Every row gives one point. A path goes straight from each point to the next, and from the last back to the first. The post is the endless flat space through its rows: a point in 2 columns, a line in 3, a plane in 4, and so on, so that a path can go around it. Count how often the path circles the post. Going back the other way cancels.
In the rows, zero is written as 128.

Post (1 x 2):
[[105 107]]
Path (14 x 2):
[[ 70  69]
 [ 95  84]
 [ 40 100]
 [ 67 153]
 [147 171]
 [164 110]
 [113 156]
 [ 63 136]
 [ 27 127]
 [ 92 142]
 [172 163]
 [137 115]
 [116 135]
 [ 75 133]]
Times around: 0

Post (3 x 4):
[[ 96 140 120 128]
 [ 86 118 126 170]
 [109  99 223  93]]
Path:
[[ 50  52 156 147]
 [120  97 157  92]
 [147 104 178 108]
 [130 131 139  81]
 [129 126  77 102]
 [113 133 139 131]
 [109 146 196 182]
 [ 76 155 215 127]
 [ 70 120 150 144]
 [ 90  55 194  79]
 [129  60 151 103]
 [117 157  85 131]
 [ 86  98 181 230]
 [ 99 155 192 102]
 [ 43 120 192  97]]
Times around: 2

Post:
[[164 183 121 152  87 163  99 204 116]
 [135 131 121 138 198 119 156  83 140]
 [108 119  94 120 161  96 113 108 132]
 [ 97 111  82 128 185 169 103 100  37]
 [124 105 106 158 145 108 236 125 103]
 [162 131  43 106 138 187  52  36  57]
 [197 182 137 149 107  84 118 166 113]
 [150 141 186 150  95  89 172 139 137]]
Path (19 x 9):
[[173  96 136 135 160 137 131 150 142]
 [152 149 153 201 111 130  85 178 119]
 [ 55 106  96 175 139 187 184  43 120]
 [127 144  92 156 141 155 182 131  58]
 [152 144 119 118 155  90 173  87  98]
 [ 94 110  97  96 151 158  90  78  38]
 [225 183 153 104  95 139  93 197 145]
 [126 132 103 135 180 165  81 151  96]
 [160 128  85 182 159 249 145  52  76]
 [175 162  93 148  68 114 120 118  84]
 [107 184 161 141 183 127 107  78  98]
 [136 184  67 121 139 122 164 197  96]
 [114 128  67 131 166 206 185 168  94]
 [164 136 105 133 165 193  92 106  79]
 [122 106  75 150 157 181  41 132 135]
 [133 122  50 155 129 145 184  95 119]
 [128 163 127 144 132  97 127 161  96]
 [149 177 122  87 175  90 124 159  96]
 [127 100  51 119 138 147 214 187 147]]
Times around: 3

Post, 13 rows:
[[143 112 136 123  83  97  45 222 152 107 138 165 200  64]
 [ 94 104 144 214 120 131 170 110 152 148 118 119 109 118]
 [128 111 128 128 128 143 143 137 135 136 130  52 216 168]
 [147  92  83 131 142 109 132 168 173 117 131 169 180 138]
 [152 136 167 120 157 181 157 114 175 107 151 118 147 164]
 [126 133 150 107 151  98 128 114 168 138 131 100 137 123]
 [113 110 159 132 141 145 110 100 137 140 122 124 211 176]
 [159 130 176 145 187 138 169 160 151 122  92 135 153 186]
 [107  87 175 146 141 105 163 100 128  91 164  93 151 118]
 [122 101 134  94  77 108 134  98 136  91 105  68 196 170]
 [155 109 153  92  91 115 149 116 122 121 137 123 189  65]
 [104 121 165 129 110 122 158 139 155 158 157 118 152 183]
 [ 72  94 122 237 138 126 166  81  79 154 163 115   7 107]]
Path:
[[131 129 106  93 130 133 121 132 130 115 131 163 154 159]
 [149 155 151 140 146 136 112 119 119  79 107  83 164 152]
 [157 139 152 148 140  90  98 113 120 112  88  60 145 126]
 [173 102 131 183 110 189 147 134 158 121 122  91 181 152]
 [108  66 201 141 153 104 175 106 113 131 135 141  93 149]
 [ 85 106 200 132 109 128 118 191 156 129 125  70 112 125]
 [ 87  96 181 160 160 114 151 159 138 140 117 159 126 148]
 [ 92 125 155 144 111 105 132 111 167  94  89 129 145 122]
 [137 124 137 131 147 116 148 126 158 120 122 128 196 125]
 [143 104  92 133 113  89 120 148 169 104 100 127 194 183]
 [160  94 124 175 125 173 172  94 102 130 153 104 107 164]
 [128  88 159 117  88 139 153 168 117 185 148 103 131 132]
 [156 107 184  95 139 159 114 165 140  92 126 109 201 105]
 [ 96 107 120 128 177 103 164  91 148 127  86  90 153 197]
 [112  96 131 139 151 101 133 124  50 132 157  77 178 128]
 [139 151 155 166 122 136 106 112 124 144 184 159 146 136]
 [126 141 157  92 126 104 110 114 167 150 154 107 162 149]
 [142  90 138 114 113 122 120 111 129 173 159  89 132 113]
 [142 105 125  97 119 182 159  79 157 145 157 123 157 118]
 [113 118 113  82 142 112 122 178 145 148 145 137 137 133]]
Times around: 3
